Every row gives one point. To make a cloud, some directions were put in groups of two or more. Within a group, all points are equally far from the middle, so they leave a hole (a ring in 2 directions, a hollow ball in 3). The other directions are filled evenly. Then the cloud was stretched, turned, moved and blurred a little. How many holes are there, and how many directions does each take, smallest first?
In the rows, 128 means zero.

Cloud (22 x 3):
[[100  95 121]
 [134  94 120]
 [ 84 111 138]
 [116  93 118]
 [171 108 112]
 [163 166 119]
 [ 86 100 128]
 [139 136  98]
 [ 72  98 120]
 [124  96 134]
 [ 92 111  88]
 [123  96 131]
 [ 94 106 137]
 [170 104 114]
 [146 172 123]
 [134 154 158]
 [109 139  89]
 [139 113 101]
 [114  94 116]
 [171 137 108]
 [140 160 158]
 [ 74 136  79]]
Holes: 1 (2)

Cloud, 30 rows:
[[154 196 134 131]
 [167 152 133 135]
 [142 188 122 145]
 [160 117 102 164]
 [128 137 153 100]
 [135 166 169 160]
 [126 147 113 135]
 [121 145 175 123]
 [132 166 167 111]
 [142 158 140 116]
 [158 119 180 125]
 [102 114 121 138]
 [176  98  98  97]
 [166 106 138 135]
 [133 154 117 106]
 [ 92 105 127 131]
 [119 146 186  92]
 [169 104 164 101]
 [130 146 114 123]
 [111 103 115 146]
 [184 146 150 108]
 [105 139 120  94]
 [122  99 166 113]
 [150 146  98 129]
 [190 135 130 159]
 [152 126 174 111]
 [138 126  90  96]
 [134 161  98  79]
 [201 140 145 113]
 [110 107 149 118]]
Holes: 0

Cloud (55 x 6):
[[117 146 113 134 152 166]
 [129 117 144 147 124  75]
 [174 101 120 147 135 131]
 [110 154  87 135 106 137]
 [136 169  95  99 131 130]
 [152 110 117 113 156 103]
 [158 128 163 144 150 138]
 [105 167 104 153  77 116]
 [147  91 118 143 182 122]
 [108 160  84 144 116  90]
 [133  80 145 110 123 135]
 [128 115 108 147 142 106]
 [ 97 140 124 155 128 178]
 [206 168  83 126  95 143]
 [137 133  63  83 134 128]
 [139  96 109 158 121 122]
 [ 89 138  99 171 109 100]
 [157 155  84  94 137 157]
 [159 128 137 184 125 125]
 [125 199 117 122 134 132]
 [ 83 149 122 135 158 129]
 [161 141 108 104 162  95]
 [149 123  83 112 135 162]
 [ 99 142 120 163 106 117]
 [101 118 134 113 145 124]
 [203 153 102 115  98 135]
 [129 124 105 141 168 109]
 [124 179 134 148 134 106]
 [179 152  55 112 120 125]
 [131  87 119  73 122 140]
 [142  97 136 128 132  89]
 [143 137  87  76 118  78]
 [155 127  91 115 135  89]
 [104 125 107 108 132 128]
 [ 99 179 113 123 151 134]
 [105 172  84 109 156 130]
 [203 146  83 115 113 104]
 [121 144 102 133 153  91]
 [136 132 103  58 133 128]
 [185 132  92 111 140  97]
 [122 128  67 112 132 120]
 [105 167 137 102 124 164]
 [133 137 137 127 157 129]
 [159 139 126 186 114 134]
 [152 138 106  95 138 111]
 [118 166 104 166  97 157]
 [ 98 135  89 128 144 165]
 [161 113 151 145 161 176]
 [103 142 121 172 147 109]
 [115 187 129 117 122  91]
 [101 120  99 139 168 107]
 [128 111 127 170 122 130]
 [108 135  78 169 146 109]
 [122 147  73 141 122 148]
 [159 106 141 160 147 138]]
Holes: 0
